Rows are points. Each copy is the shape, with its points in the same order, stretched, turned, moved and blurred by noise. Say if it was mirrored as well.
In the rows, 128 means zero.

Shape:
[[ 80  67 152]
 [102  68 131]
 [132  74 123]
 [129 119 165]
 [127 135 135]
 [125 249 102]]
Copy 1 (6 x 3):
[[158  75 155]
 [144  98 133]
 [139 124 112]
 [151 133 174]
 [125 141 164]
 [ 50 169 215]]
Copy 1 is: only turned
Copy 2:
[[110  86  99]
 [127 110 113]
 [146 116 131]
 [ 92 116 155]
 [ 91 152 155]
 [ 48 232 174]]
Copy 2 is: only turned
Copy 3 (6 x 3):
[[ 97 165  95]
 [ 95 137  96]
 [ 90 116 105]
 [113 130 142]
 [132 121 134]
 [213  90 156]]
Copy 3 is: only turned

Shape (10 x 4):
[[139 183  80 132]
 [164 100 104 150]
 [156 105 162 125]
 [107 134 108  98]
 [135  71  96 194]
 [155 220 147 105]
 [179 163 124  88]
 [114  75 109 173]
 [116 192 128  78]
 [156  83 163 143]]
Copy 1, 10 rows:
[[ 99 180 105 150]
 [ 96  88 103 109]
 [114  81 165 116]
 [136 157 129  97]
 [132  69  68 102]
 [ 93 181 182 188]
 [ 68 142 160 134]
 [148  80  87  94]
 [120 194 168 140]
 [119  54 153 110]]
Copy 1 is: mirrored
Copy 2:
[[ 81 124 159  40]
 [ 70 105  77 125]
 [133 160  62 142]
 [153 103 117  78]
 [ 47  73 112 172]
 [137 219 149  33]
 [115 168  72  46]
 [ 87  79 115 171]
 [176 162 145  36]
 [115 154  59 174]]
Copy 2 is: only turned
Copy 3 (10 x 4):
[[120 132 200 101]
 [100 142 129  99]
 [129 148 101 143]
 [102  91 163 138]
 [ 97 123 104  83]
 [174 159 187 136]
 [127 159 178 139]
 [100  99 104 103]
 [136 120 194 154]
 [128 145  83 136]]
Copy 3 is: mirrored

Shape, 14 rows:
[[150 128 172 143 166  65 172 101]
 [127 161 179 105 131 153 136 123]
 [117 137  94 141 147 123 199 149]
 [153 126 174 176 147  83 172 158]
 [151  97 120 162 134  96 167 119]
 [149 149 147 137 141  48 149 105]
 [127 116  90 117 151 124 133 137]
 [126 142 138 100 112  99 185 145]
 [128 106 131 113  78 191 100 170]
 [133 121  98 107 174 119 163 161]
 [108 123 181 194 136 106 144 103]
 [ 94 122 126  98 149 106 140 175]
 [ 71 150 108 116 110 149  86 190]
 [139 148  76 188 122 185  65 167]]
Copy 1 (14 x 8):
[[113 156  89 117 126  89 138 162]
 [152  82 136 120 128 133 134 125]
 [ 83 136  94 144  94  78 184 108]
 [133 156 100 128 108  50 145 135]
 [ 82 168 105 130 121  79 141 120]
 [114 174 115 117 150  99 156 159]
 [ 92 130 127 159 119 134 139 121]
 [101 143 130 117  89  94 173 127]
 [129  89 183 145 112 133  99  73]
 [ 97 121 111 182  92 119 155 132]
 [138 143  79  97 141  97 110  85]
 [126 128 123 150  73 142 149 114]
 [154 114 158 161 102 162 148  62]
 [133  98 159 188 169 132 124  61]]
Copy 1 is: mirrored
Copy 2 (14 x 8):
[[107  82 111  97 127  83 108 129]
 [137 159 132 122 129 135 111  96]
 [100 112 159 174 146 114 107 137]
 [102 101 120 107 180 103  97 137]
 [123  88 129 132 167  79 125 128]
 [127  75 142  90 122  85 102 129]
 [135 110 162 144 140 120 150 129]
 [108 102 167 134 136 115  98  92]
 [163 174 161 148 193 147 147  83]
 [102 106 168 140 136 120 147 133]
 [149 106  84 136 160 121  92 136]
 [125  95 167 139 140 164 133 111]
 [174 140 188 163 166 194 126 122]
 [184 182 172 157 201 129 152 173]]
Copy 2 is: only turned
Copy 3:
[[177 167 143 187  96 152  54 158]
 [ 84 179 142 151 138 108 109 187]
 [142 144 113 132  55 136 134  81]
 [186 203  93 138  74 173  83 145]
 [181 130 112 113 104 169  94 114]
 [181 164 167 173 104 168  94 153]
 [160 102 125 138 105 104 139 103]
 [117 179 148 151 116 117 146  98]
 [ 96 142  94  51 182 112 184 128]
 [169 131 117 160  76  77 134  82]
 [153 143 104 153 112 225  92 191]
 [153 132 121 182 108 100 181  90]
 [119 129 115 121 118 133 249 122]
 [154 125  77  28  88 160 173 165]]
Copy 3 is: only turned
Copy 4:
[[119 131 135  69 167  93  84  88]
 [ 98 124 154 130 166 158 130 169]
 [105 182 182 134 120  65 100 129]
 [106 127 125 106 135 100  97  75]
 [141 134 127  94 123  48 105  96]
 [138 162 156  74 137 107  99  90]
 [135 139 182 131 114  91 100 157]
 [104 165 184 108 143  98 149  97]
 [129  94 147 169 113 130 176 169]
 [106 145 201 129 113  87  98 142]
 [137 113  96 123 194 109  68 114]
 [115 126 204 152 154 128 106 130]
 [135 137 204 207 130 174 115 183]
 [154 148 146 199  45 138  97 225]]
Copy 4 is: mirrored

Shape (12 x 9):
[[151  90 124 200 138 126 113 210 133]
 [ 68  90 136  92 117 160 130 103 158]
 [ 65 143 153 185 129 155 117 106 129]
 [ 73 157 107 123 146 131 203  90 167]
 [105 193 139  86 132  95  97 106 133]
 [124 155  97 120 129 106 112 119 125]
 [124 120 135 101  94 102 166 143 183]
 [249 104 150  99 146 190 117 112 119]
 [ 72 109 135 149 151 104 155 124 117]
 [ 80  98 131 120  66 163 105  83 130]
 [120 156 138 129  91  93 152 149 125]
 [152 103 142 138 143 102 108  89 163]]
Copy 1, 12 rows:
[[ 46  80 161 128 214 184  99 160 104]
 [164 126  68  94 142  75 123 123 148]
 [ 96 130 123  72 142 141 149  95 168]
 [135 191  58 147 117 105 162  90 176]
 [136 196 150 105 103  81 159 118 150]
 [121 154 155 130 132 120 135 106 129]
 [142 167 116 138 150 133 112 176 156]
 [166  76 131 107 123 146 181 189  29]
 [111 171 105 114 172 129 116  88 145]
 [150 105 149  90 127 117 102 119 167]
 [106 182 165 125 125 157 107 140 154]
 [158 120 139 119 196 132 158 140 121]]
Copy 1 is: mirrored
Copy 2, 12 rows:
[[ 81 176 197 184  97  57 155 123 149]
 [120 171 122  78 174 176 112 170  97]
 [106 127 195  81 158 123 150 164 149]
 [125  86 157 123 174 147 121 187  85]
 [208 112 116  94 147 148 132 119 149]
 [167 113 145 100 125 123 132 123 119]
 [169 156 136 133 139 117  84 160 102]
 [ 67 164 113 154 116 112  75  79 150]
 [118 124 153 121 116 139 137 193 134]
 [146 157 144  26 146 145  97 162  84]
 [172 124 137 123 115  77 121 153 126]
 [152 150 163 132  99 163  73 145 130]]
Copy 2 is: only turned
Copy 3, 12 rows:
[[176 144 131  76  43 126 146  64  96]
 [137  64 202  97 188 162  57 148 162]
 [181 132 168  98 176 171 107  97 209]
 [119 125 178  97 206 170  47  72 126]
 [178  97 150 167 209 105 129 206 145]
 [135 105 119 143 148  96 131 141 129]
 [156 106 167  84 162 126  55 145  77]
 [ 50 128  90 167  57 143 105 198 129]
 [169 126 215  86 160 102  96  75 136]
 [144  73 151 117 170 132  62 164 207]
 [198 146 149 129 146  93  90 122 112]
 [ 91  91 155  79 150 102 118 177 120]]
Copy 3 is: mirrored

Shape, 18 rows:
[[104  89 176 154 154  92 164 119 140  82  77  55]
 [160 192 119 167 134 116 157 162 165 186 105 151]
 [ 99 166 159 103  92 101 127 132  90  85 189 137]
 [ 69  70 101 162  84 130 161 109 119 122 156 166]
 [ 77  84  77 100 177 113  91 118  93 133 178 106]
 [131 117 134 141 149 129 144 144 168 101  71  57]
 [ 64 171 116 120 131  78 162 103 169 193 172  80]
 [174 123 187 149 138 119 162 157 128 144 115 140]
 [113 117 165 122 104 118  62  78 124 193 131 129]
 [103 128 112 135 151 146 177  68  91 120 190 121]
 [114  71 174  64 151 147 163 168 182 134 154 151]
 [119 139 138 104 160 111 176 134 162 144 161 154]
 [178 124  72 167 125 103  71 122 139 166 172 106]
 [ 84 173 138  84  65 137  79  75 122 134  97  86]
 [145  88  93 173 147 139 170 173 129 186 115 126]
 [174  91  76 110 112 102 117 127  79 121 115 151]
 [129 139 113 151 110 162 151 178 145 101  85 147]
 [ 80 191  73  75 141 137  69  88 148 106  80 130]]
Copy 1, 18 rows:
[[108 193 130  78 165 127  49  92 125 152 129  36]
 [101 178 151 119 141 135 141 194 141  75 142 215]
 [221 104 176 121  79 125 150 113  91 144 131 178]
 [125 157 179 127  46  69 136 105 144 134  85 114]
 [113 102 193 183  66 109 116 105  47 177  95  73]
 [ 80 143 136 103 167 170  73 140 139 130 134  55]
 [ 49 117 204  66  62 110 145 116  47  91  92 160]
 [157 177  87 116 136 106  66 148 143 114 165 161]
 [138  97 106 164 128  98 137  75  86  59  98 141]
 [ 82 136 168 107  89  97 121  87  95 213 102 187]
 [136 118  61 104  25 127  63 136 111 100 112 101]
 [111 155 129  91  57 144 111 146  97 114 108 170]
 [ 71 121 155 203 130  86 196 119  86 133 183 137]
 [141  41 157 116 172 165 157 105  76  95  58 119]
 [ 84 168 139 133 120  65  74 189 156 130 128 120]
 [158 143 109 191 167  77 174 175  96 163 126  84]
 [132 146 144 122 136 166  89 192 183 119 119 136]
 [ 95  92 181 157 168 245 179 154  87 106   7 121]]
Copy 1 is: mirrored
Copy 2, 18 rows:
[[132 109 186  93 187 205 184  70 156 148 114 159]
 [123 197 141 149 138 143  70 103 122  58 120 158]
 [139  64 150 100 115  92  75 167 158 154 126 118]
 [163 133 100 130  87 114 143 117 166 103 162 171]
 [113  86 145 107  74 101 177 186 107 140  73 169]
 [115 115 167 137 181 188 179  78 151 100 118 132]
 [110 112 132 106  76 172 102  91  78 129 118 200]
 [122 189 180 111 150 174  97 154 164 111 127 118]
 [151 138 160 124  57  98  99 194  53 196 164 113]
 [128 136 153 167  84 136 117 150 172 153 112 179]
 [ 96 193 107  94 128 214 155 195 149 114  90 138]
 [107 175 123 112 129 174  98 161 132 122 101 185]
 [ 88 110 184 152  65  54  97 158  81 125 170 145]
 [180  34 141 161  93 100 110 147  89 155 163  85]
 [117 189 159 142 102 173 156 110 171  37 103 154]
 [160  79 178 138 119  75 136 195 155  80 149 138]
 [148 148 105 152 171 135 136 104 188  48 115 116]
 [163  69  93 169 151  80 131 169  70 130 101 155]]
Copy 2 is: only turned
Copy 3, 18 rows:
[[ 87 161 145 137 204 145 195 195  95 109 101 147]
 [137 102 105 141 197  64  44 166  73 133 139 189]
 [ 81  98 120 133  75 128 121 165 185 136 112 143]
 [ 84 120 147 133  79 161 131  80  66  95 169 142]
 [185 127  87 106  85 200 177  92 107 114 142 100]
 [135 145 123 165 199 116 174 170  76 134 112 137]
 [123  77  89  92 138  87  91 159  87  59  88 206]
 [ 77 130 118 115 180 102 104 212 103 128 165 141]
 [ 83  77  66 109 157 108 131  79  84 134 137 132]
 [ 92 113 136 113  93 144 146 120 158  39 159 117]
 [128  85 135  92  93 129 149 220  75 113 177 104]
 [119  92 133  90 116 100  89 195 109  92 136 141]
 [172 169  66 110 135 107 114  75  83 148 150 133]
 [ 86  53  80 184 137 101 147  96 139 133  89 119]
 [142 153 105 133 160 147 105 144  37 104 193 158]
 [125 159  85 147  95 169 109 121 117 141 151  68]
 [139 116 148 196 155 118 116 139  79 149 155 139]
 [187  52  99 182 151 123 116  73 123 164  80  97]]
Copy 3 is: mirrored
Copy 4:
[[113  75 160 201  86 120 115 117  73  80 181 162]
 [128 167 114 123  76 194 144 110 192 170 124 104]
 [113 125 138 146 178 129 183 118 156  86 150  63]
 [101 104 128 120 172 135 109 193 102 112 118  80]
 [ 97  46 121  85 144  52 126 140 158 107 120 150]
 [136 105 120 190  86 120 119 104 103 132 166 176]
 [113 180 126 113  86 115 100 124 179  88 145  89]
 [108 115 126 149 130 196 136 120 156 111 138 144]
 [137 129 124  42 134 131 119  78 129  81  71 144]
 [113  69 114 106 144 131 105 170 160  98 177  73]
 [140 155 105 142 178 153 123 177 155  67 133 209]
 [135 140 123 125 129 158 123 165 189 100 142 128]
 [113  74  99 104 111 105  82  90 183 157  75 124]
 [171 182 134  88 135 109 151  57  96 114 129 120]
 [ 74  97 101 127 109 160  97 158 154 165 128 158]
 [109  66 168 102 164 116 115  98 154 171 122 147]
 [140 135 107 169 130 167 164 141 112 174 141 122]
 [211 147 145  78 103  78 180  88 132 162 121 129]]
Copy 4 is: mirrored

Shape (15 x 12):
[[156 124 131 139 151 122 146 191 109 184 115 189]
 [167 108 102 148 133 153 167 176 185 168 184 154]
 [150  98 166 103 178 139 181 202 201 124  91 116]
 [153 131 170  87 114 129  83  47  86 130 146 134]
 [140 122  67 126 141 132 204 149 139 108  55 143]
 [120 128 162 139  85 179  57  96  37 105 132  81]
 [142 176 151 171  94  66 133 156 126 136 165 133]
 [118  97 162 158 134 119  79  65  73  90 160  92]
 [136 169  92 108 142 118 106 168 149 129 147 140]
 [189 130 151 173 133 147 117 139 168 122 121 180]
 [128 132 174 127 121 132 127  72  32  99 183  97]
 [116  90  89 127 114 108 163 141 159 183  56 114]
 [ 98 115 150 126  90 125 135 157 143 111 159 191]
 [ 92 115 149 151 152 111  52  66  40  99 164 119]
 [ 79 167 175 155 143 168 101  53  82 134 143 116]]
Copy 1, 15 rows:
[[ 62 143  60 110 176 183  83 141 155 127 105 143]
 [141 112  87 148 134 155  87 166 210 123  94 145]
 [ 95 174 172 133 153 171  89 115 170 199  83 108]
 [122 144 104 125 145  92 164  55  79 151 146 195]
 [ 93 163 137  68  82 144 106 121 117 151  93  84]
 [ 86 157 131 158 141  94 197 116  38 162 216 119]
 [190 108  83  78 198 171  90 173 164 104 136 148]
 [143 122 138 107 145  95 235  88  98 148 156 109]
 [133 124 137  94 136 195 109 134 140  93 120 158]
 [ 98 107 108  99 151 140  97 158 170 176 135 175]
 [149 174  85 126 153 107 190  95 105 144 189 122]
 [115 117 148 109 122 106 111  90  86 141  47  77]
 [126 152 122  80 181 125 127 151 175  79 110 153]
 [121 113 128  89 152 120 247  71  92 103 163 113]
 [126 109 136 120 139  91 152  59 114 126 213 114]]
Copy 1 is: mirrored
Copy 2, 15 rows:
[[135 213 124 184  27 154 137 115  41 129 119 168]
 [176 103 124 181  62 144 107 144 106 134  64 206]
 [128 128  81 231 105 144 100 154  29 143  75 179]
 [163 163 172  94 146 141 153 146 105  73 177  92]
 [ 75 114  98 177  52 105 149 114  27 147 159 169]
 [147 134 191  67 147 145  63 144 116 104 164  38]
 [108 143 132 116 100 207 100 159 154 151 138 126]
 [178 139 182  70 194 168  83 103 158 121 192  79]
 [127 162 109 159  81 101 135 141 109 153 116 126]
 [142 136  96  93  92 146  82 154  67 135  85 188]
 [168 151 179 108 173 193  82 115 159  56 215  90]
 [ 95 120 171 179  62 130 212 135  41 184 116 132]
 [168 108  77 142  78 149 128 118 118 140  92 110]
 [176 189 175  63 182 157 105  70 163 115 214  52]
 [100 148 173  97 176 178 107  84 170  87 140  47]]
Copy 2 is: only turned
Copy 3, 15 rows:
[[ 91 137 141 156  71 137 175 143  91  92 159 118]
 [112 113 147 118  93 120  94 173 106 100 159  57]
 [ 66 140  72 162  40 103 107 119  90  67 151  78]
 [189 191  51  98 137 133 142 175 132 129 120 107]
 [119 106 117 181  93 168  75 122 113  79 140 184]
 [166 223 144  83 132 118 129 122 138 193  72 162]
 [ 91 166 157 124 168  88 151 101 104 146 179 114]
 [158 198 104 131 128 113 126 168 124 216 118 108]
 [153 157 159 131 103  95 113 108 151  83 157 128]
 [144 150  92 138  93 112 128 178  23 100 169  92]
 [151 208 142 123 152 172 134 125 154 183 105 129]
 [ 85  74  88 131 112  80 104 162 133 127 135 162]
 [104 170 106 111 102 142 117 124 108 106 205 124]
 [188 202 138 142 128 106 153 142 152 230 122 128]
 [210 132 136 117 159 115 140  82  99 217  97 103]]
Copy 3 is: mirrored
Copy 4 (15 x 12):
[[140 128 135 110 180  84 137 130 152 207 120  96]
 [ 83 178 126  70 193 107 156 167 129 128 186 102]
 [ 81 104 153  45 191 168 111 151  93 176 142 127]
 [214 154  81 164 157 121 161 143 100 104  81 177]
 [130 167 163  50 122 161  70 144 129 184 110 141]
 [224 134  72 143  85 144 216  94 146 105  27 175]
 [129 183 170 152 181  89 179  92  90 156 130 128]
 [181 151  72 181  93 136 168 113  76  86  74 151]
 [158 150 174 100 153 113 139 113 124 121 163 120]
 [120 147 147 132 156 129 157 183 112 209 170 170]
 [215 186  41 142 116 135 185  97  58  92  74 143]
 [ 88 134 165  89 172 118  77 127 184 140  67 134]
 [140 163 159 148 191 146 182 171 135 141 130  83]
 [223 134  76 214  82 120 156  89  91  87  77 122]
 [188 158  61 179 153 170 136  63 123 102 100 152]]
Copy 4 is: mirrored

Shape (17 x 12):
[[141 185 132 137 139 112 173 135 157 121 105 135]
 [158 134 156  90  95 113 140 132  98 186  59  69]
 [139 148 140 161 160 154  86 119 114 139 149 171]
 [123  70 218  48  97 109 132  76  85 156 149  96]
 [140  77 157 170 135 125  68 112 183 103 143 145]
 [139 112 108 166 172 173 126 163 124 161 127 188]
 [112  81 131  77 113 148  82 125 138 105 150 133]
 [129 153 106 153 114  50 168 154 113 111  96 125]
 [137 105 138 136 177 143 108 148 120  95 135 104]
 [121  91 161 111 127 169 117  88 121  72  98 117]
 [130 130 138 146 138 163  62 164 150  89 154 164]
 [ 78 125 128 174 189 164 104 166 175 128 138 145]
 [118 128 171 118  90 100 147 114  49 156  92  73]
 [110  74 137  71  93 135 109  41  87 155 120  75]
 [120 125 151 150  63 124 173 142 120 118 108 104]
 [136 111 146 154 130  81 144 163 146  86  83 174]
 [ 74 159 127 162 180 168  77 157 143 130  91 178]]
Copy 1, 17 rows:
[[158  66 176 146 114 109 139 118  69 146 161 115]
 [120  94 156 227 154  80 141 116  95 130  52 103]
 [110 160 136 116 131  99 163 153 142 104 173 109]
 [ 97  78 124 223 144 125 164 171 239 134  58 191]
 [ 97 164 129 155  54  98 139 130 167 143 169 199]
 [113 194 167  84 157 125 133 144 102 139 141 140]
 [139 164 132 156  74 163 152 109 216 142 106 183]
 [112  64  89 121 103 114 130 131  65 158 123 132]
 [140 133 138 131 127  93 117 111 159 110 135 184]
 [ 96 108 198 131  98  90 143  97 205 114 128 210]
 [166 184 137 106  55 127 148 137 168 129 154 136]
 [163 175 156 100 121 116  91 103 150 187 189 121]
 [ 73  65 109 177 160  87 130 151 153 123  66 108]
 [ 36 106 130 217 154 129 150  92 221 105  91 164]
 [ 94  75 149 140  90 143 100 155 125 146  95 137]
 [135 108 139  95  63  91 149 143  94 186 122 196]
 [165 191 167  78 116  79 144  96 142 186 181  71]]
Copy 1 is: mirrored
Copy 2:
[[ 98 116 113 121 110  89 128 164 180 129 139 118]
 [159 104 110 238 114  81 101 146 119 103 152 194]
 [121 113 115 126  49 141 147 157  87 145 117 100]
 [196  66   7 169 133 191 162 138  90 121 195 166]
 [191  28 118 102 101 163 122 124 129 114 107 121]
 [109  93 135 140  76 132 148 175  77 132  64 160]
 [160 123  98 115 111 228 127 117 113 145 106 176]
 [154 146 118 154 141  59 159 146 188  96 112 125]
 [165 118  95  99 124 127  94 161  87 136  95 133]
 [185  87  91 107 160 146 124 126 119 191 132 154]
 [157 132 146  96  72 180 132 161 119 153 101 118]
 [102 115 148  77 109 170 140 174  74 107 106 114]
 [189 128  88 198 134  71 157 137 111 112 178 153]
 [187 104  57 178 136 144 127  74  79 110 169 191]
 [186 110 137 137 123  73 189 156 152 122 160 175]
 [168  90 133 140 150 125 150 141 192 150  90 121]
 [ 74 152 173 125  93 167 143 154  82 155 110  90]]
Copy 2 is: only turned
Copy 3, 17 rows:
[[135 127 170 149 141  77 135 138 178 149 108 129]
 [ 71 112 174 151 140 141  91 115  88 131  94 142]
 [162 125 116 107  90 154 205 119 135 155 122 105]
 [134  99 171 138 148 149 126 135  23  68 152 211]
 [183 101  70  71 128 185 171 155 125  62 164  88]
 [175 135 141  92  43 140 142  94 133 142 112  92]
 [133 143  86  86  99 125 141 132  94  59 145 117]
 [137 139 155 165 171  95  85  98 142 175 162  85]
 [ 99  74 133  76 116 100 141 104 125 122 141 105]
 [ 71 102 122  97 119 123 127 178 119  82 175 148]
 [148 144  85  74  89 129 203 145 126 101 135  54]
 [149 129 140  74  92 140 172  85 188  80 133  79]
 [ 67 115 187 181 155 157 109 104  71 143 157 138]
 [ 81 103 112 149 122 176 103 111  85  77 152 197]
 [104 134 165 188 124 144 105 150  98  91 162  99]
 [172 147 139  99 153 105 100 155 129 133 177  77]
 [128 176 131  72  97 146 190 107 200 128 132  69]]
Copy 3 is: only turned
